Every row gives one point. Any point is a mix of the corners, with weights that add up to 1. It lies inside the corners' shape when no weight is negative. Is each point inside? If not, which corners have a negative weight?
(in the rows, 128 means zero)

Corners:
(1): [ 96 135]
(2): [178  50]
(3): [111 187]
Points:
[140  75] -> outside (3)
[126 166] -> outside (1)
[126  92] -> outside (3)
[167  69] -> inside
[179  55] -> outside (1)
[121 159] -> inside
[167  64] -> inside
[141 168] -> outside (1)
[ 99 134] -> inside

Corners:
(1): [116  99 168  37 131  37]
(2): [131 182 121 191 184 117]
(3): [ 99 146 126 187 126 175]
(4): [181 181 119 137  29 200]
(5): [119  91 135  99 112  12]
(6): [179  85  96  99 141  99]
(7): [184 114 177 177  84 186]
Points:
[122 130 144 132 109  87] -> outside (6)
[130 101 136 131 140  78] -> outside (4)
[160 105 129  92 124  88] -> outside (3)
[189 147 128 171  74 151] -> outside (1, 3)

Corners:
(1): [168  93 195 145 191 147 132 121 140 228 167]
(2): [145 145  45 121 134 139 121 175 239 185 167]
(3): [180  43 145  64 131 128  95  97  89  44 188]
(4): [135 137 165 142  93  94 219 178 232 181 185]
(5): [159  57 116  56 169  86 186 104 130 204 141]
(6): [249 196 150  47  94 137  65 173 140  95 102]
(7): [113 201 144 110 140 126 160 114 168  80  96]
(8): [134 185 123 108 181 115 119 179  77  86  99]
(9): [ 57 104 168 143 107 169 104 187 141  45  91]
(10): [106 163 183  36 115 148 159  98 107 118 181]
(11): [ 57 159 132 111 107  88  94  92 129 133 139]
(12): [212 134 122 128 117 166 119  72  73 246 158]
Points:
[176 128 128  97 135 144 139 146 146 157 144] -> outside (11)
[161 105 139  99 132 130 122 127 127 158 159] -> outside (7)
[159 143 132  78 151 102 143 127 167 144 159] -> outside (9, 12)
[136 155 131 104 153 121 120 148 104 111 124] -> inside

Corners:
(1): [101  48 186 130 112  86 130 113 159  46 161  82  62 165  74 101 115 141]
(2): [ 65 110  76  72 163 148 139 201 100 111 159 179 100 121  60 101  77 174]
(3): [109 208 139 161 106 108 186  74  86  54 101 194 112  72  99 164 140 102]
(4): [108 165 118 157 126 217  89 132 177 124 118 105 170 160 147 154 154 130]
(5): [185 156 155  93  89  92  82 165 171 125  61 120 140  83 131  93 175 140]
(6): [162  95 147 124 120 101 176 125 135 222 175 158 208 134 154  75  44 145]
(7): [187 114 209  69 120 134 162 141 158 167 178 151 109  51 121  98 156 144]
(8): [144 156  67  84 116 153 133 137 138 102  90  89 153 131  60 138  83 100]
(9): [147 150 148 191  21 149  96 105 166 150 129 119 202  61 176 163   7  95]
(10): [128 172  94 186  65 120 189  94  97 187 185  91 155 131 195 163  91 171]
(11): [103 137 140  71 134  98 107  70 121 216 136 168  77 177 219 176  57  49]
(12): [ 70 118 107  62 167 115 241 124  96 147  84 108  96 165 162 118 100 113]
(13): [146 143 105 153 130 153 146 147 178 169 128 117 139 113 176  84 136  68]
(14): [166  63  94 144 169 167 191 133 134 141  77 121 115 106 109 156 123 143]
(15): [161 136 148 143  58 103 193 239  92 112 146 104 178 109  69 214 133 135]
(16): [150 160 159  96 148 136  77 172  71 132  99 126 146  44  84 103 122 102]
(17): [ 67  98 101 120 138 116 149 140 139 148  96 110 123 109  44 174 151 132]
(18): [126 167 149 114 154  88 150 163 182 132 194 111 147 139 149  95  23 155]
(19): [191 184 181 172  81 161 154 165 159 150 136 129 117 105  91 104  55 125]
Points:
[128 149 122 118 114 126 157 130 123 120 118 127 133 115 108 144 106 115] -> inside
[130 137 133 126 120 127 156 149 138 127 128 118 138 111 108 125 107 133] -> outside (11)
[138 130 139 118 117 130 147 136 125 141 124 127 140 107 115 135  94 135] -> outside (13)
[128 149 112 134 103 128 158 131 121 147 142 117 139 120 134 137  98 141] -> inside

Corners:
(1): [111 122 212 170  86 128 204 142 102 235 158 152 106 184 110 104 119  79
 107 142]
(2): [184  81  75 121 110 187 127 179 119 102  59  94 170 174 111 164 127  67
 224 136]
(3): [ 71 106  68 136 178 157 100 174 102  75  56 160 174 166  75 129 109 135
 149 175]
(4): [141  70  33  76 147 109  96 193  76  73 108 137 130 125 135 133  78  74
 111 156]
(5): [166 134 200 156 119 138 147  68 137 151 158 147 118 221 118  58 136  53
  71 160]
(6): [133 137  85 169 174 162 144 111  87 121  78 100  85 111  99 182 160 110
  82 117]
(7): [130  97 136 162 129 131  56 128 119 142  74 121  41 133 121 115 218 179
 119 123]
(8): [173 170  51 149 140 170  66 197  76  88  91 138 109 160 114 158  70 111
 178 162]
(9): [123 166  97 126 153 117  84 132 147 174  97  50 101 130  99 110 155 132
 136  96]
(10): [173 134 184 166 169 137 175 107 143 183 155 154 149 147 185  88 141 141
 106 132]
(11): [ 88 133  95 198  87 188  94 109 121 105 127  70  83  47 127  93 191 152
 142 124]
(12): [ 65 138  86 139 129 138  62  79 129 124 105 143 110 116 170 185 153  99
 135 163]
(13): [111 124  31 113 135 161 117 159  49  63 118 108 145 212 136 162 130 130
 172  92]
(14): [128 128 244 163 163 124 148 130  41 147 141 124 169 160 143  92 130  51
 105 147]
(15): [126  80 206 185 141 157 129 133 151 151 162  54  94 174 157 134 121 132
  87 151]
(16): [ 84 120  80 116 161 165 110 167 103  40  48 156 106 151 137 118  54  77
 185  85]
(17): [155 117 233 134 180 112 158 110 130 154 223 148  98 159  85 114 148  93
 137 147]
(18): [130  81  57 151 149 105 104 102  46  81  63 126 128 139  87 155  55 136
 181 118]
(19): [150 112 212 168 120 152 112 121 128 174 177 170 164 154 106 127 131 100
  70  79]
(20): [181 151 249  88  86 153 189 124 124 137 137 125 144 172 113 119 102 134
  98 153]
(21): [128 163  93 212 102  64 113 151 162  82  89 103  89 111 125 157 190 135
 125 120]
Points:
[170  88 158  78 177 135 104 162 100 135 133 123 154 197 163 141  64  99
 162 115] -> outside (1, 3, 5, 6, 11, 21)
[146 139 154 172 122 143 125 115 124 151 113 139 132 141 101 121 160 114
 131 133] -> outside (4, 13, 15, 16)
[133 134 128 147 126 164 148 175 108 118 114  87 127 157 140 108 135  95
 128 144] -> outside (7, 12, 17, 18, 19)
[128 132 116 155 148 150 116 148 117 128 137 118 127 150 128 126 125  82
 133 134] -> outside (7, 18, 20)

Corners:
(1): [129  67 212 102 203 189 170 145 188  54 123  72 173 109  66 170 245 201
 102 122]
(2): [103 213 232  97 185 189  84  76 139  41 123 107 109  97 146  82 148 188
 110 158]
(3): [ 77 247  83  49  91  89  67 120 138 138  85 145 101 159 111 105 146  85
  58  83]
(4): [139 113 152 115 169 156 170  96 199 100  98  98 138 170  76 204  86 129
  77 160]
(5): [142 111 100 145  57  84 114 150 158 172  97 170 100 187 118 165  52 101
 164  56]
(6): [128 179  94  73 166 116  88 153  80 123  95 119  81 158 174  80  90 128
 103  92]
(7): [114 113 123 164 119  24 117 163 131 179  50 119 155 181  81 121  63 129
 144 140]
(8): [ 78 108 127 141 129 123 160 166 168 128 175 144 171 138  72 200  74 189
 152 162]
(9): [185 162 200 152 219 201 108 128 183  80 120 141 220 145  13 209 195 204
  79 173]
(10): [151 161 117 217 115 158 128 154 124 144  76  80 158 195  99 187  88 142
 113 107]
(11): [139 133 132 134  94  89 124 182 239 190 142 108 225 199 114 129  81  99
 129 120]
(12): [ 98 141  99 191 139  80  94 159 156 152  95 143 211 196 170 200  81  51
 164 129]
(13): [ 87 183  43  59 125 140  36  80 135 132  58 128 148 139 163 133 114 177
  78 107]
(14): [127 222 129 128 149 170 103  72 156  83 151 121  39  51 129  94 239 151
  92 237]
(15): [124 230 115  38  79  95  69 147  81 215  68 141 123 102 188 139  82  75
 138 155]
(16): [112 242 145  65 185 129 127  63  99 179  99 122  90 114 158 118 182 179
 143 131]
(17): [132 178 103 156  59  36 127 140 121 146 100 163 188 166 179 111  45 116
 108  76]
(18): [151 163  81 135  77  67  64  78 132 128 164  79 111 136 127 130 104 110
 122  81]
(19): [149 128 204  87 128 169 132 114 190  64 155  89 130 181  91 216 213 228
  79 179]
(20): [133 200 217 149 183 149  63 125 197  47 150  91  67  50 143 152 197 221
  30 180]
(21): [124  56 199 188 139 153 132 143 129 164 145 168 189 187  59 175  77 124
  78 128]
Points:
[125 153 138 130 139 125 110 124 157 117 120 117 136 150 115 145 130 149
 107 127] -> outside (15)
[119 161 148 121 145 132 116 134 148 124 105 127 136 140 120 146 131 148
 110 151] -> outside (18)
[125 145 137 122 148 134 122 123 156 127 118 114 135 147  89 155 143 167
 106 133] -> outside (2, 12, 15, 17)
[128 164 146 109 144 127 100 117 154 115 105 115 129 134 129 140 147 140
  97 136] -> outside (8, 10)
[129 157 139 113 129 115 100 126 146 126 103 111 146 161 120 148 116 140
 102 108] -> outside (8, 14)
[117 138 168 123 153 151 134 150 146 139 118 123 156 162  86 151 144 141
 138 143] -> outside (4, 13, 17, 18, 20)
[147 107 183 174 126 156 140 143 171 130 106 103 162 185  48 188 138 106
 124 133] -> outside (6, 8, 13, 16, 17, 20)

Corners:
(1): [125 164  78 115 213 187 146 138  85 116 175 126 179 108 154 198 100 168
 104 136]
(2): [104 114  91 118 231 200 126 120  70 125 202  64 157 119 123 207 117  91
  63 190]
(3): [152 120  90  54 127 112  91  83 125 122  51 157 136 158 102 134  82  96
 155 172]
(4): [ 54 119 144 119 103 106 167  86 157 145  80 124  98 106  78 117 175 167
  44  72]
(5): [140 193 105 160 185 119  98 136  67 130 183  91 144  90 128 160 165 168
 115 178]
(6): [121  87  49 151 156 101 125 117 120  83  81 135 132 153 117 101 158  85
 140 124]
(7): [ 92 167 113 113 213 164 129 101  76 158 181  95 182 173 155 140 158 113
 161 144]
(8): [ 77  75 160 121 115  91 181 183 162 179  73  89 125 119 154 151 151 170
  86 116]
(9): [163 126  88 114 178  60 143 123  99 105  51 134 188 201  67  63  93  91
 149 133]
(10): [125  83 135 135 197 151  83 131 107 108 197 143 133 153 100 168 137 170
 105 162]
(11): [158  86 110 106 153  70  69  77 131  80 117 105 170 192 164  61  94 114
  84 105]
(12): [181 142 120 150 182 151 140  99  65 128 196 111 106 144 124 188  91 118
 151 115]
(13): [161 131 116  78 224 148 144 131  36 140 244 161 123  99 148 123 133 104
 104 173]
(14): [ 55  84 193 154  84  66 151 161 115 155  75 130 174 104 149 173 124 127
  88  78]
(15): [ 93 114 163  92  61 129 154 195 124 102 123 102 136 106 135 134 183 146
  76  96]
(16): [141 150 187 183 116 141 116 139 179 152  86 145 119 120 154 147 155 124
  46 133]
(17): [118 115 130 116 120  56 111 146 207 172 104 128 175 110  94 175 167 155
  87  57]
(18): [119 137 124 138 183 175 135 140  93 120 203 116 120  82 115 113  65 111
 151 145]
(19): [120 151  53 167 145 161 156 130  86 144 249 131 174 134 133 163  88 120
 118 181]
(20): [207  75  88 111 110 151  76 100 126 144  50 146 189 132  93  39 117 127
 131 113]
(21): [150 121 128 141 190 164 156  80 104  85 196  97 191  92 138 163 108 134
 134 177]
Points:
[130 140 115 132 162 171 130 128 115 139 173 115 127  95 122 171 153 148
 104 151] -> outside (9, 11, 14)
[112 135 131 129 167 129 134 132 114 123 145 114 138 128 134 163 137 129
 100 135] -> outside (19, 20)
[118 120 122 125 154 139 128 124 114 128 150 115 146 116 128 151 134 137
  98 133] -> outside (9)
[109 106 145 110 126  96 125 126 142 143  69 116 162 122 127 102 153 114
 100 118] -> outside (1, 10, 12, 19)
[107 118 123 134 154 140 156 131 122 138 138 123 146 118 115 154 140 131
 103 117] -> outside (3, 5, 11)
[136 134 121 136 150 135 119 122 111 124 162 131 154 115 120 153 115 131
  93 134] -> outside (6, 7, 8)
[125 108 124 104 165 128 110 107 119 114 112 133 162 150 121 116 126 106
 110 123] -> outside (5, 8, 12, 19)
[124 123 122 135 140 111 128 119 127 130 111 123 157 142 127 130 140 138
 116 120] -> outside (2, 13, 18)

Corners:
(1): [ 99  92 163  95 147 156 150  78 199  79 179 200  91  82 133 100 153  99
  99 166]
(2): [170 144 110  50 122  88  44  44 249 192 117 180 142 124 182 151  97  91
 105 181]
(3): [108 139  91 145  86 150 189 174 120 120 132  38 116 141 121 109 139 213
 168  94]
(4): [209 112 120 119  83 147  96 138 181 155 106 153 141 127 124 138 111  89
 119 136]
(5): [ 84 112  76 179 156 184 120 135 119  41 155 141 141  56 124 105 189 163
 143 113]
(6): [140 116  98 124  83  91 133 115 142 148 125 163 138 125 100 142  83  90
  69 124]
(7): [ 80 158 108 151 161 157 147 123 103  58 193  54 112  86 123 119 144 111
 182 134]
(8): [101 145 146 160 182 145 107 134 116  89 161 150 127 129 143  72  96 140
 114 145]
(9): [126 118  62 123 106 144 151 107 213 194 124 159 129 133 110 158  79  66
 103 194]
(10): [ 99 153 101 173 152 115 166 183  96  81  89  73  91 151 148 153 184 152
 142  97]
(11): [104 194  87 123 134 190 172 217 115 143 127  84 154 110 118 153 152 137
 105  88]
(12): [183  85 158  85 172  96 130 110 175  72 127 192 162 184 180 126  81 105
 162  91]
(13): [148  89  92 132 135 123 152 227 128 146 119  88 109 102 113 150 103 163
  96 144]
(14): [111  52 175  97 161 100 138 111 109  87 102 151 192 196 191  72 142 128
 159 108]
(15): [136  94  90 108  81 160  98 149 155 117 132 119 111 143 120 173  89 114
  64 165]
(16): [ 71 126 168 195 170 166 132 137 135  89 187 141 138 138 114 138 178 159
 163  93]
(17): [164  66 136  62 127 104  82  97 165 147 115 211 112 175 216 134  94  72
 160 103]
(18): [ 87 129 101 125 188 139 175 119  76  64 153 121  82 127  61 103 196 153
 160 113]
(19): [151  89 182  70 113  96 120  88 143 105  88 232 163 167 154 127  73  92
 165 125]
(20): [182 179  81 145 109 127 154 163 131 151 155 125 150 128 149 169 155 153
 118 206]
(21): [109 101 138 150 166 213 197 144  67  61 133  73 122  84 144 125 147 176
 127  83]
Points:
[119 127 119 136 139 141 133 141 133 104 147 115 126 123 136 127 144 146
 132 119] -> outside (9, 19)
[108 127 158 146 193 138 138  97 116  45 164 139 118 128 166  87 198 162
 185 111] -> outside (6, 9, 11, 13, 15, 19)
[150 113 123  79 121 128 157 113 159 136 135 140 133 122 136 130 110 102
 136 141] -> outside (5, 8, 10, 15, 16)
[120 106 138  89 138 116 120  96 170 123 137 207 161 168 154 115 113 111
 129 130] -> outside (4, 7, 10, 13, 21)
[134 129  99 133 131 142 140 143 138 122 131 123 124 127 126 144 124 129
 130 132] -> outside (1, 14)
[128 124 105 125 108 141 133 130 148 126 129 125 131 125 142 144 134 120
 129 130] -> outside (8, 12, 13, 18)
[136 111 120 133 132 146 137 159 129 105 127 124 139 141 145 134 118 136
 139 120] -> outside (1, 2, 6, 18)

Corners:
(1): [ 56  94 142  92  28 123  90 118  37 183 165 149 133 143  81  95 126 104
 134  98]
(2): [ 85  63 161 135  81  76 126  85  36 168  96 124  47 147  96 158 138  82
 227  51]
(3): [193 217  37 172 128 194 148 140 107 117 100  57 151  96 140 146  56 190
  61 136]
(4): [ 86 170 169  84 108 164 105  83  41  95 133 201  63 101 104 100 113 120
 114  47]
(5): [104 113 104 147 170 134 154 172 131  91 153 104 130 101  87 201  66 106
 121 201]
(6): [112 137 144 116 135 156  92 179 153  94 209 102  86 112 150  99  80 175
 101 109]
(7): [112 105 185  96 106 145  93   7  50 118 139 108 100 196  96 116 155 108
 152  93]
(8): [190 150 119 116 201 212 107 182 177 105 217 184 101  92 163  72 124 142
 125 167]
(9): [138 132 119  67  76 208  95 122 101 122 159 128  41 149 195 137 108  82
 109 120]
(10): [130  91 140 120  31  87 122  91  96  99 154 178 107 159 118 159 126 124
 138  84]
(11): [127 188  83  89 156 170  75 170 155  96 157 169  97  62 189 118 135 190
  64 197]
(12): [ 87 138  99  96 131  97 105  89  90 185 202 176  89 173 112 172 118 102
 131  98]
(13): [192 181 146 110 156 116 174 158 147 146  84 119 113 151 115 167  55 145
 108 195]
(14): [ 95 150 142 154 127 199 152 147 141 126 188 164  36 131 180  99 149 170
  65 141]
(15): [115  99 177 134 112  71 116  61  80 133 158 131  93  98 148 114  95  50
 129 154]
(16): [ 82 173 118 149  98 117 164 119 155 115 149 121 170 125 127 159  43 106
 191 194]
(17): [129 166 110 166 147 159 133 174 208 130  93 105 158 111 120 179 108  87
  90 137]
(18): [ 71  97 109 122  56  89 100  46 109 139 133 154  30 173  53  77  97  80
 172 106]
(19): [ 99 101 115 169 151 122  99 129 101 127  93 160 126 163 133 157  24  95
 149 156]
(20): [130 192  37 125 193 153 221 194 158  74  70  71 183 138 168 125  55 128
  85 170]
(21): [143 205 116 182 160 114 154 197 101  68 110  62 140 159 114 160 101 104
 126 186]
Points:
[ 74 121 155  86 107 128 115  83 101 155 142 152  76 152 134 122  99  97
 134 115] -> outside (3, 5, 8, 10, 21)
[114 132 123 120 110 130 121 115  97 138 149 134  98 149 133 126 106 122
 135 128] -> outside (4, 5, 17)
[128 168 104 140 156 154 132 149 138 124 131 123  85 125 156 130  82 128
 114 145] -> outside (1, 5, 7, 10)
[116 139 115 129 113 123 133 124 106 122 128 139 105 125 129 135  97 105
 126 139] -> outside (6, 7)
[150 159 104 156 155 148 154 147 137 108 129  92 134 135 153 165  67 125
 119 163] -> outside (1, 4, 11, 18)
[ 97 129 140 128 106 116 122 111 100 137 138 165 113 149 116 115 112 105
 145 129] -> outside (3, 5, 6, 9)

Corners:
(1): [174 169 162 154 107  88 124 144 183 238 127 155  87  67 152 137  64 128
 179 165]
(2): [184  85  81  97 206 120  78 158 108 193 195 112 128 204 117 159  95 105
 192 106]
(3): [120 128 131 152  91 151 180 139  91 187 168 147 134 120 135 105  80 109
 112 181]
(4): [112  97  87  77  96 111  92 136  92 144 116  88  81  85  95 127 165 109
 106  76]
(5): [189 123 144  80 196  73 133 123  98 148 104 121  59 115  49  83 145 165
 163  79]
(6): [147 182 193 162 171 147  96 151 153  97 214 158 125 171 149 101 164  86
 132 137]
(7): [ 67 190 129 125 158  30  46 123  85  47 187  73 128 205 109 179 137  58
  38  71]
(8): [140 143  60 189 211 147 140 172  69 118  77 155 143  94  44 121 186 162
 223 217]
(9): [ 59 114 198  81 189  95 137  46 139 112  88 195 149 228 179 179  94  76
 118  11]
(10): [ 99 136 106 172 200 147 150  72 144 220 166 173 112 125 168 107  85 103
 130  90]
(11): [140 174  77 157  77 119 156 136 179 186 155 131  92  60  65 126  96  82
  99 215]
(12): [ 88 106 199  80 175  88 142  60 169 149 169 124  46 161  55 157  71 153
 151  12]
(13): [160  81 153 150 129  65 121 140 169 207 166  91 144 155  83 159 114 180
  93 158]
(14): [ 55 150 131  34 152 137 136 133  39  82  35 240 106 101  38   8 129 198
 188 117]
(15): [ 93  77 176 131 199 143 140 164 141  59 154 120  60 173  65  74  91 104
 160 131]
(16): [153 146 123  63 125 123 172 159 113 108 105 100 110 108 115 176 144 145
  90  72]
(17): [ 92 156 117  38 201  73 126  69  61  59 135 139 159 163 152 123 115 147
 176 137]
(18): [167 120  82 177 131  43  97 164 143  71 123 171  84 166 121 156 136 141
 143 123]
(19): [206  32 134 212 144  95 101 124 228 216 204  94 171 186 147  67  83 131
 133  44]
(20): [117 105  51 141 125 118 182 187  90 234 109 199 194  95 139  75 148 155
 231 191]
(21): [115 136 115 141 120  82 103 136 147  81 139  75  66 184  79 128 160 156
 143 180]
Points:
[126 122 129 122 153  91 115 126 126 129 147 134 114 158 107 125 118 130
 150 128] -> outside (10, 16)
[120 132 109 114 157 112 115 148 112 113 134 142 120 137  99  98 128 136
 156 147] -> outside (3, 5, 9, 12)
[151 124 136 119 137 138 135 140 141 160 152 117  87 116 108  85 110 131
 135 145] -> outside (7, 8, 9, 12, 18, 20)
[139 131 116 123 158  91 119 133 120 124 138 109  72 127  80 147 123 135
 138 129] -> outside (6, 9, 14, 19, 20)
[143 133 116 168 146 112 120 156 131 179 145 150 137 136 103 117 129 159
 155 149] -> outside (4, 5, 9, 11, 15, 17)
